Each row of a before or after table is a point. The points were changed in one or more steps. Then noise was added and the rows were shuffled. The steps act on columns, c1 being the first. Write out the steps. A step turns or swaps two columns, mirrors them in a line or flattens them onto one, adds a multiple of one to another, or multiplies or shifts one. Angles are multiples of 10 degrees, from the lower column toward the higher: turns from -170 to 170, lines from 10 to 170 but not 90. Use the fewest steps. Two steps may share a column if one is a turn and the other turns, adds or multiplies; they go together, in the order done. Otherwise the lowest column goes first.

Before (9 x 3):
[[ 5.4 -2.2 -3.6]
 [-2.9 -1.0  3.4]
 [-0.9  1.4 -3.9]
 [ 5.0 -1.0 -3.9]
 [ 0.5  0.0  3.5]
 [ 3.5  2.4 -1.9]
 [-3.5  1.7  2.3]
 [-1.7  2.2  1.3]
 [ 0.9 -2.1 -0.2]]
After (9 x 3):
[[ 2.9 -3.1 -1.7]
 [ 1.6 -1.7  1.9]
 [-3.3  1.5  2.4]
 [-0.3 -3.4 -0.8]
 [-5.2  3.8 -1.7]
 [ 0.8  3.6  1.9]
 [ 3.2 -2.4  1.5]
 [-4.7  3.8 -0.3]
 [-0.9  0.5 -2.2]]
Steps: multiply c1 by -1; turn c2 and c3 by 100 degrees

Before (10 x 6):
[[ 3.1 -1.5 -0.1 -2.8 -0.4  2.7]
 [-0.5  0.0  2.7 -2.6  0.8 -7.6]
 [ 0.7 -1.2  0.0 -2.5 -0.8  2.0]
 [ 0.7 -5.1  1.9 -3.1  1.4  2.0]
 [-0.4 -3.2  0.6  0.4 -0.4  0.1]
 [ 0.1 -1.9  2.8  1.5  0.1  1.9]
 [ 0.4  1.6  0.9  0.7  6.3 -7.7]
 [ 4.3 -0.2  2.6 -2.5  0.1  1.3]
 [ 0.4 -0.1  0.9 -2.3  3.1  2.0]
 [ 0.8  1.3  2.9 -2.6  0.8  0.1]]
After (10 x 6):
[[-0.6  2.1  3.0 -2.5  0.7  8.0]
 [ 0.1  0.0 -6.7  1.4 -0.1 -0.3]
 [ 4.3  1.8 -5.6 -2.4  0.1  0.2]
 [ 0.3  3.5  6.1  0.7  6.3  7.1]
 [ 0.7  3.2 -5.0 -2.8  0.8  1.4]
 [ 0.4  2.0 -3.4 -2.3  3.1 -1.3]
 [ 0.6  0.9 -2.0 -2.6 -0.9 -1.8]
 [ 3.2  0.5 -2.6 -2.8 -0.4 -2.4]
 [ 0.7 -3.1 -5.3 -3.1  1.4 -0.8]
 [-0.4 -1.3 -1.1  0.2 -0.4  0.4]]
Steps: shift c2 by 2.0; turn c3 and c6 by 150 degrees; multiply c3 by 2

Before (14 x 9):
[[ 3.3 -3.6  4.2  2.6  2.6  1.0 -5.4  2.0 -1.9]
 [-2.8  1.8 -1.6 -1.8 -2.2 -1.8  0.6  0.8  0.3]
 [ 1.2  1.0  1.7  4.0 -1.0  2.0 -1.4  2.0 -2.5]
 [-0.8  3.3 -4.2 -2.6  1.7  2.7  1.4  0.9 -1.6]
 [ 2.0  0.0  2.6 -2.4  2.1  2.3  1.0  1.5 -3.2]
 [-0.1 -0.3 -1.7 -2.6 -0.9 -3.5  2.3  1.8 -2.1]
 [ 3.3  4.0 -1.5 -2.9 -0.4  2.7  2.2  1.8 -0.3]
 [-2.3 -2.2  0.5  0.5  1.6  0.0  3.7  3.2  0.0]
 [ 2.3 -1.1 -1.0 -0.8  1.2  1.8  2.2  1.1 -3.3]
 [-3.1 -2.2  1.5 -1.5 -2.1  0.0  2.4 -1.6  1.7]
 [ 6.1 -3.7 -1.2  1.3  1.1 -0.1 -0.8 -1.3 -2.5]
 [ 1.7 -3.6  5.5 -0.6  4.1 -3.3  1.9 -1.9  5.7]
 [ 0.0 -2.6  3.7 -2.0  3.4 -3.1  2.3 -3.2  4.5]
 [ 1.4 -4.3  1.6 -2.2 -0.1 -1.7 -0.4 -0.3  5.5]]
After (14 x 9):
[[-2.5  2.4  3.3 -2.6  2.6 -1.2 -2.4 -1.4  4.7]
 [-3.7 -0.9  3.0  0.3  1.3  1.1 -3.5 -1.6 -0.3]
 [ 4.0  0.7  3.3  2.9 -1.7  0.4  0.5  2.4 -0.7]
 [-1.9  0.1 11.2 -1.0  5.8 -1.1  0.5 -3.3  5.3]
 [-3.0 -1.3 -3.4 -0.1 -2.7 -2.1 -1.1 -0.5 -1.4]
 [ 1.3 -3.9 -3.1 -4.1 -2.0  0.9  1.3  3.1  0.4]
 [-1.7 -2.1  1.1  1.6  3.7 -2.2 -1.3  2.4 -0.9]
 [-0.1 -1.8 -3.3 -2.6  0.5 -3.8 -1.7 -0.9 -2.3]
 [ 2.2 -0.8  5.2 -3.2  1.6  1.0  1.3  2.7 -2.3]
 [-0.9 -2.9 -8.0 -1.5 -0.5  1.6  2.7  2.3 -2.4]
 [ 6.2  2.4 -2.6 -1.7  2.7  0.8 -0.7 -1.5  0.8]
 [ 4.5  6.6  8.3  0.5  1.9 -0.7  2.0  2.3  0.2]
 [ 3.4 -1.3 -2.2 -1.8  2.1  0.5 -0.2  1.9 -1.9]
 [-2.7 -0.8  7.6 -1.7  4.9 -0.4  0.0 -4.3  3.2]]
Steps: turn c1 and c4 by -30 degrees; turn c1 and c9 by 30 degrees; turn c2 and c7 by 120 degrees; turn c5 and c7 by 50 degrees; multiply c3 by 2; turn c6 and c8 by 40 degrees
